Every row gives one point. To make a cloud, some directions were put in groups of two or more. Within a group, all points are equally far from the middle, so they leave a hole (a ring in 2 directions, a hollow ball in 3). The other directions are filled evenly. Then the cloud was stretched, turned, moved and blurred a little. Count the holes, and give their numbers of directions, smallest first.
In the rows, zero is written as 128.

Cloud:
[[177 119]
 [154 115]
 [140 189]
 [158 174]
 [129 188]
 [108 111]
 [110 104]
 [178 172]
 [128 169]
 [164  96]
 [ 84 112]
 [144 189]
 [147  96]
 [ 90 167]
 [151 133]]
Holes: 0

Cloud, 14 rows:
[[126 146]
 [131 149]
 [170 119]
 [147 172]
 [ 98 178]
 [ 81 147]
 [169 148]
 [102 163]
 [ 89 191]
 [ 70  99]
 [154 168]
 [ 94 105]
 [ 93 179]
 [140 143]]
Holes: 0

Cloud:
[[122 186 126]
 [128 172  88]
 [117 175 145]
 [109 129 116]
 [111  99 145]
 [ 78 166  97]
 [106 201  93]
 [ 80 200  97]
 [109 182 160]
 [175 155 145]
 [ 77 180  90]
 [120 112  92]
 [ 74  99 114]
 [ 98 201 123]
 [ 89 177 154]
 [125 134 122]
 [130 181  79]
 [ 91 133 119]
 [125  94  96]
 [102 137 137]
 [127 120  95]]
Holes: 0

Cloud:
[[174  70 168 172]
 [134  85 103 196]
 [122 137 114 145]
 [125  92 152  77]
 [152 146 170 112]
 [160 111 148 132]
 [125  79  79 196]
 [143  72 136 130]
 [118 149 131 128]
 [ 99 145 125 136]
 [ 79 103 172  97]
 [128 144 216 132]
 [ 91  82 138 191]
 [171  67 134 151]
 [ 98 177 138 160]
 [ 92  96  98 104]
 [161 123  82 152]
 [143 172 117 165]
 [153  98 154 107]
 [125 103 199 172]
 [133 147 181 176]
 [145 157 143 138]
 [171 185 171 157]
 [160 124 119  99]
 [ 82  81  92 154]
 [155 148 131 109]
 [138 132  46 110]
 [ 69 124 161 141]]
Holes: 0

Cloud:
[[142 156 164  96  96 160]
 [124 100  78 170 180 124]
 [200 135 134 157 155 157]
 [ 85  82 149 102 151 132]
 [154  90 122 103 215 127]
 [172 147 166  95  99 142]
 [126  61  90  89 129 133]
 [107  99 158 107 103 166]
 [142  81 117 108 215 130]
 [110  76 164 145 178 135]
 [168 119  94 151 176  79]
 [139 181 149 144 127 174]
 [169 159 161 106 186 144]
 [192 138 159 128 178 155]
 [164  96 117 156  99 173]
 [149 186 107 157 159 113]
 [156 175 136 132  84 152]
 [ 94 109 105 161 116 106]
 [143 184  96 142  98 157]
 [ 95  99 149  87 114 152]
 [178 104 109 139 113  84]
 [129 124 146 154 147 199]
 [112 142  96 182 157 156]
 [129 129 163  76 136 101]
 [138  70 105 101 194 101]
 [124  57 162 121 148 131]
 [165 139  92 142 178  77]
 [183 160 157  98 153 164]
 [123 114 150 144 174 193]
 [141  93 121 185 175 119]
 [154 117  81 172 150 169]
 [109 134 112  83 130 192]
 [109 143  94  97 141  77]
 [121  67 149 120 198 132]
 [121 166  83  84 129 168]
 [169 138  86 104 199 116]
 [127 152 122  64 114 164]
 [124 131 156  69 123 112]
 [174  97  90  72 125 110]
 [159  90  95  90 155 186]
 [107 131 175 107 122 114]
 [185 108  98  80 159 168]
 [ 96 151 100 103 181 163]
 [177 103  61 114 133 160]
 [145  69 166 139 179 118]
 [100  96 151  92 110 158]
 [132 110  64 120 157 181]
 [185 107 145 146 148 184]
 [157 122 175 109 177  93]]
Holes: 3 (2, 2, 2)

Cloud (49 x 6):
[[148 174 134 181 129 167]
 [ 68 143 116 145  99 163]
 [189 125 131  90 101 166]
 [ 87 179 158 135  74 124]
 [139  88 143 132  65 116]
 [ 93 137 123  56 117 147]
 [ 96  93  80  88 121 118]
 [130 142 181 105 134 168]
 [121 180 116 157  51 139]
 [129 155  82 132 103 186]
 [ 81 162 142 142  68 153]
 [ 99 123 108 123 189 141]
 [ 63 146 130 162 100  87]
 [150 154  77  75  87 151]
 [149 196  88 108 136 119]
 [126 154  81  88 111 180]
 [ 87 196 116 159 145 112]
 [136 130 144 163  82  68]
 [119 159 155 165 118 177]
 [108 157  99  63 108 159]
 [124 130  83 120 151  69]
 [107 120 116 176 175 111]
 [151 118 139 126  60  88]
 [122 191  76 141  83 130]
 [191 122 134  93 101 164]
 [156 111  94 181 145 129]
 [ 85 146 144 152  95 171]
 [154 189  93 175 108 110]
 [ 92 125 106 116 173 158]
 [ 79 141 154 161 102  74]
 [102 114  75 152  83  98]
 [102 150 114 115 197  97]
 [122 133 155 181 124  66]
 [139 115 134 197 146 102]
 [100 131  84 110 145  73]
 [ 82 175 156 136  73 125]
 [150 148  78 110 119 184]
 [177 178 151 185 111 114]
 [178 123 151 190 123 117]
 [ 97 116  73 148  93  91]
 [189 150  85 137 161 118]
 [127 159 126  96 191 154]
 [105 117 121  82 173 156]
 [160  99 134 169  76 143]
 [107 192 130 172 158 133]
 [172 182  82 142 148 120]
 [117 161 159 100  67 149]
 [138 116 140 102 105  64]
 [ 94 131 168 174 149 141]]
Holes: 3 (2, 2, 2)

Cloud:
[[127 200  97  64 141 116 161 167]
 [166  89 107 145  93 130  89 109]
 [192 143 140 170 150 124 107 147]
 [129 177  96  92  63 163 136 140]
 [188  96 112 114 160 114 140 162]
 [162 164 155 154  92 109 197 160]
 [136 181 126 164 132 135  72 136]
 [ 78 107 123  95 134 115  90 157]
 [122 112  71 149 112 105 131 122]
 [149 167 169 165  88 123 174 102]
 [135 129 158  30 122 141 131 190]
 [122 124 174 154 107 176  74 150]
 [148 175  66 117 145 120 148 165]
 [194  93 170 104 121 128 120 106]
 [133 166 101  56 115  79 154 126]
 [ 94  90 138 130 103 144  95 162]
 [176 172 153  86 128 114 181 166]
 [190 153 177  93 124 125 151 134]
 [126 115 149  80 163 204 141 145]
 [166  78  91 101 129 117 106 119]
 [ 77 149 169  96 153  76 127 106]
 [108 162 187  82 153 124 158 189]
 [137  96 103 123 165 145 155 136]
 [113 176 128 173  79  94 178 122]
 [ 90  97 166  97  82 108 145 163]
 [120 124 182  83 120 116  63 146]
 [121 147 120  92 155 213 141 164]
 [156 139 109 129  78 187  87 131]
 [141 183 142 152  89  77 115 139]
 [111 197 136  49 159 111 126 140]
 [114  83 166 118 105  67 114 124]
 [182 162 144  91 131 139 186 128]
 [156 157 133 104  72 132 155 194]
 [143 171 164  53 143 189 145 148]
 [104 128 149  73 117  99 198 148]
 [119 188 109 148 113 118 109 181]
 [111 179  82  56 134  98 117 144]
 [ 89 117 186  79 116  75 136 122]
 [123 215 127 139 159 145 125 160]
 [ 82 139 151  78 113 159 120  90]
 [185 106 147 181  87 137 112 132]
 [ 98 101 153 151  99 147  98 165]
 [107 212 118  80 144 151 166 174]
 [ 95 201 197 109 136 125 127 131]
 [105  81 138  87 119 158 109 176]
 [126 122 139 147 159  90 172 170]
 [ 98 129 134 111  83  57 158 129]
 [135 181 132  74 177  96 114 157]
 [197 130 140 123 163 159  90 132]
 [ 92 171 142  79 170 160 159 129]
 [142  71 119 103  92 153 154 132]
 [145 156 127  96 186 138 104 175]
 [151 162 144  94  83 167 156 201]
 [174 115 122 110  86 160  86 103]
 [112 106 182 148  92 172  86 145]
 [ 75 137 155  80  94 113 176 173]
 [150  61 170  85 135 107 140 135]
 [185 153 109 178 161 137 131 133]
 [134 126 137  71 177 134  70 149]
 [123  74 187 104  96 118 118 113]
 [146 138 162 145  96 168  76 164]
 [132 107 196 173 153 130 107 129]
 [187 120 148 162  94 132 163 174]
 [150  91 172 145 166 169 145 154]
 [123 170 147 100  59 132 129 180]
 [163 111 141 157 184 105 137 125]
 [ 93 166 132 141 101 106 206 156]
 [ 97 210 106  97  82 138 148 169]
 [170 158 181 156 116  96 179 141]
 [143 140 158 101 170 149 115 197]
 [185 101 168 158  91 143 116 100]
 [ 81 119 162  77 154  72 123 142]
 [118 177 158 145 163 136  75 136]
 [112 164 124  60 165 188 135 139]
 [140 166 140 150 112 214  89 131]
 [ 96 153 100 186 112 121 157 128]
 [154 172 108 192 119 101 112 131]
 [148 133  68  84 110 136 128 107]
 [200 110 173 144 130 159 166 130]
 [154 117  95 189  94 148 119 109]
 [145 148  92 183  89 148 134  97]
 [ 79 165 136 117 122 108 198 167]
 [134 153 119  65  77  79 145 133]]
Holes: 3 (2, 3, 3)

Cloud (99 x 9):
[[177 120 105 107 119 140 119 157 188]
 [ 75 137 140 144 143 159 134 103 106]
 [158 122 102 110 124 177 141  70  96]
 [ 99 120  79 105 121  63 155 150 173]
 [103 163 103 118 111  84 199 148 176]
 [ 99 124 132 191 142  96 152 171 161]
 [137  67  78 167 113 106 188 115 123]
 [176 112 116 145  85 104 175  88  79]
 [140 172  52  98  91 130 133 135  89]
 [135 184 108 144  97 121 162 125  89]
 [ 59 161 129 166 122 178 142 135 190]
 [123 196  84 136 111 102 156 182 156]
 [117  78  72 114 138 101 166 138 117]
 [117 121 125 154 130 167 108  74 158]
 [102 144  56 154  52 144 164 180 134]
 [ 99  86  78 183 119 138 100 158 142]
 [ 52 148 113 169 101 133 140 119 106]
 [153 158 142 149  74 120 144 108  99]
 [129 109  54 170  86 136 156 128 177]
 [151 159 152 148 100 152 170  99  81]
 [ 79  94 157 136 119 135 124 147 100]
 [120 131 135  84 137  77 161 116 201]
 [121  90  43 164  64 114 187 108 156]
 [141 174 123 166 115 167 149 116  75]
 [124  63 103 164 134  94 143 173 145]
 [126 122  88 102  66 161  90 143 111]
 [165 162  91 101 106 100 129 163  84]
 [ 88 186 150 204 128 171 163 120 159]
 [127 173 101  89  98 158 123 135  83]
 [123 162  92 113  83 143 122 197 169]
 [150 107 140 179 144 154  79 124 131]
 [122  86 113 190 129 101 116 145 131]
 [148  90  32 129 111 158 145 171  77]
 [ 70 121  73 169 106  99 191  97 109]
 [103  83  71 148 164 140 176 148 114]
 [134 145  93  70  59 126  99 141 101]
 [126 108  82 184  92  94 168 104 190]
 [ 73 160 139 135  99 113 122 135 105]
 [ 87 160 161 143 128 150 166  88 124]
 [154 156  77 167 127 137 111 109 107]
 [ 97 105  19 102  95 113 150 123 160]
 [ 91 134 114 103 136 116 162 128  80]
 [ 82 168 131  96  70 106 135 131 111]
 [113 197 147 164  92 113 100 161 134]
 [ 80 117 159 150  82  88 154 128 195]
 [110 104 131 148  93 153 215 171 134]
 [135  98 128 151 151 146  86 108  86]
 [ 89 126 106 130  96 105 197 173 168]
 [106 116  71 103 151 159 121  92 110]
 [106 148  86 113  93 163 204 156 149]
 [ 91 100  80 105  64 141 137  61 137]
 [119  61 107 183 124  99 114 153  79]
 [ 65 109  89 142 113 146 144 142 195]
 [ 76 101 108  94  90 107 176 129 186]
 [ 93 138 104 173 119 112 202 149 106]
 [101  93  55  75  80 111 149 102 164]
 [105 175 133 209 134 170 168 150 131]
 [ 77 172 105 186 117  78 150 130 167]
 [115 128 133 181 186 129 133 117 107]
 [158  85  75  71 113 149 114 146  84]
 [129 174  87 169 123 144 141 202 139]
 [107 124 160 163 155 113 136 148  65]
 [ 80 142 118 165 117  74 119 128 118]
 [143  72 136 186 118 131 135 121 153]
 [141  78  44  85  97 107 128 157 112]
 [ 83 111  89  95  95 111 125 120 204]
 [193 140 108 134 124 101 138 155  96]
 [ 57 140 112 202 129 158 146 124 132]
 [ 63 105 112 117  92 129 159  75 107]
 [123 127  67 116 119 141 126  73 103]
 [107  98 107 151  88 130 100 106 145]
 [121 143 110 153 164  89 152 110 156]
 [109 161  84 145  67  89 158 201 154]
 [132 134 105 168  51 155 171 128 164]
 [122  85 115 132 124 174 120 111 172]
 [149 164 152 105 131 157 137 134  79]
 [133  55 142 135 101 142 146  75  89]
 [180  91  87 106 138 112 110 179 143]
 [160  78 137 157 100 124  85 155 102]
 [125 111  82 113 142 143 171  97 203]
 [136 128  86 157  62 122 155  69 100]
 [110 125  77 124 102 143  82  94 103]
 [148 142 106 132 128 196  91 107  78]
 [142 124 129 101  36 113 163 152 170]
 [170 130 135  94  75 141 156 118 195]
 [151 130  80  93 105 184 161 144 128]
 [165 157  98 150 108 115 111 136  81]
 [ 81 134 155 102  79 112 148 135 144]
 [118 151  83 161 102 144  73 101 130]
 [ 97 144  86 118  98 196 134 191 125]
 [ 71 148 112 206 134 153 162 155 140]
 [144 104  96  86  57 113 109 141 166]
 [ 93 183 117 141  99  92 160 129 100]
 [112  80 143 144 119  95 167  84  80]
 [109 137 145 181 125 151 146 199 136]
 [ 85 138  92  91  76 130 219 136 155]
 [ 75 174  96  89 105 163 180 121 161]
 [152 148 104 178 106 155 119 117  88]
 [ 83  68  74 156  97 101 214 132 138]]
Holes: 2 (2, 3)
